Each point is reached from the start by the listed moves, each made 0, 1 or 2 times, or once backwards (-1), plus a little noise. Say if it took an odd or an even number of moves. Then give how often each move was made.

Moves:
(1): [23 20 10 60]
(2): [-16  10  -1 -38]
Start: [-34  39  10  22]
Points:
[-42   9   1   1] => even (-1, -1)
[-28  69  19  44] => even (1, 1)
[-50  49   9 -14] => odd (0, 1)

Moves:
(1): [ 16 -14  13   5  -3  -7  -1  11   0]
(2): [-4 -6 18 -8 17 -5 -9 -6  2]
(3): [ -2 -11  -4  10   1   4  12  -5   1]
(4): [  5  20 -11   3  -4 -15 -31 -19   2]
(5): [ -3  -3   2  11   7  -5 -23  11   5]
(6): [-20  16   1 -10  -6  -1  28  -1   7]
(7): [ 18 -16 -20   1  -3 -29 -13   9 -11]
(8): [ 13 -19 -28 -10 -39  -1  14   9  19]
Start: [ -3  -6   2  -1   3   0 -17  -3  -6]
Points:
[ 35   1 -42 -29 -86 -55  30  14   9] => even (2, -1, -1, 1, -1, 2, 1, 1)
[ 27 -55  44  -8  40 -57  13  30 -45] => odd (2, 1, 0, -1, -1, 1, 2, -1)
[  -8  -23   16   12   89  -70 -121    7  -33] => even (-1, 2, 0, 0, 2, 0, 2, -1)
[-14  41   0 -25  27 -26 -71 -76  -5] => even (-1, 2, 0, 2, -1, 0, 0, 0)

Moves:
(1): [-11  19   6  21  -7   1   2  -1  -9  14   5  10   8  20]
(2): [ -8 -12  11 -11   4 -17   0   6   7   5  12  -1  -5   4]
(3): [-13 -13 -14   5 -17   6  -2  -2  -2  14 -14   0  10   2]
(4): [-22  14  -1  -4  -7   6 -12   9 -19   0  11  13   0 -17]
(5): [  5   2   9  24  11  11  11  12   7 -17  -3  -4 -10 -11]
(6): [ 0 -1  7 -5 -1 -2  7 -7 25 -2  6  6 -6 -1]
(7): [ -6   2  -2  -1  -1  -4   7 -11  -2  -5  -1  14  14 -10]
(8): [-10  -1 -10   5   5   2   2  20  14  -7 -15 -17   7  -8]
(9): [-15   2   7   3  16   9   1   0   5   0   3 -11  -6  15]
(10): [ 13   0   2  -5  -2  -7  28  -5   5 -20  17   1  -8  -4]
(11): [ 10   0  41 -24 -19  -4   6 -14 -20  -4  -7   4   8   8]
(12): [ 4  1 16 -4  1  4 17  4 10 -5 12 -7 20 -9]
Start: [  2  -3  -2  -7 -10   6 -14   4 -10  -7   4   0  10  -7]
Points:
[-42  -3 -38  15  48  28   5  13  37 -55  30   0 -50 -37] => even (-1, 0, 0, 1, 1, 1, 1, 0, 2, 1, -1, -1)
[ 26 -25  52 -19   0  -7  47   2 -27 -82   8   8  11 -60] => odd (-1, 1, 0, 0, 2, -1, 2, 0, 0, 1, 1, 0)
[ -18    8   98    1   53   10   89   32   68 -104   26  -34   20  -36] => even (0, 1, -1, 0, 2, 1, 2, 2, 2, 1, 1, 1)
[-26  29 -40  57  58  27  -1   0  54 -16  -8 -17 -13  37] => odd (1, -1, -1, -1, 0, 1, 1, 1, 2, 0, -1, -1)
[-63  27  12  44 -71  21  28  64 -48   2  34  14  82 -48] => even (2, 1, 2, 2, 1, -1, 0, 1, -1, 1, 0, 2)
[-28 -62 121 -67 -38  -7   2 -41   3  45  -6 -13  40  67] => odd (0, 2, 2, -1, 0, 1, 0, -1, 2, -1, 2, 1)
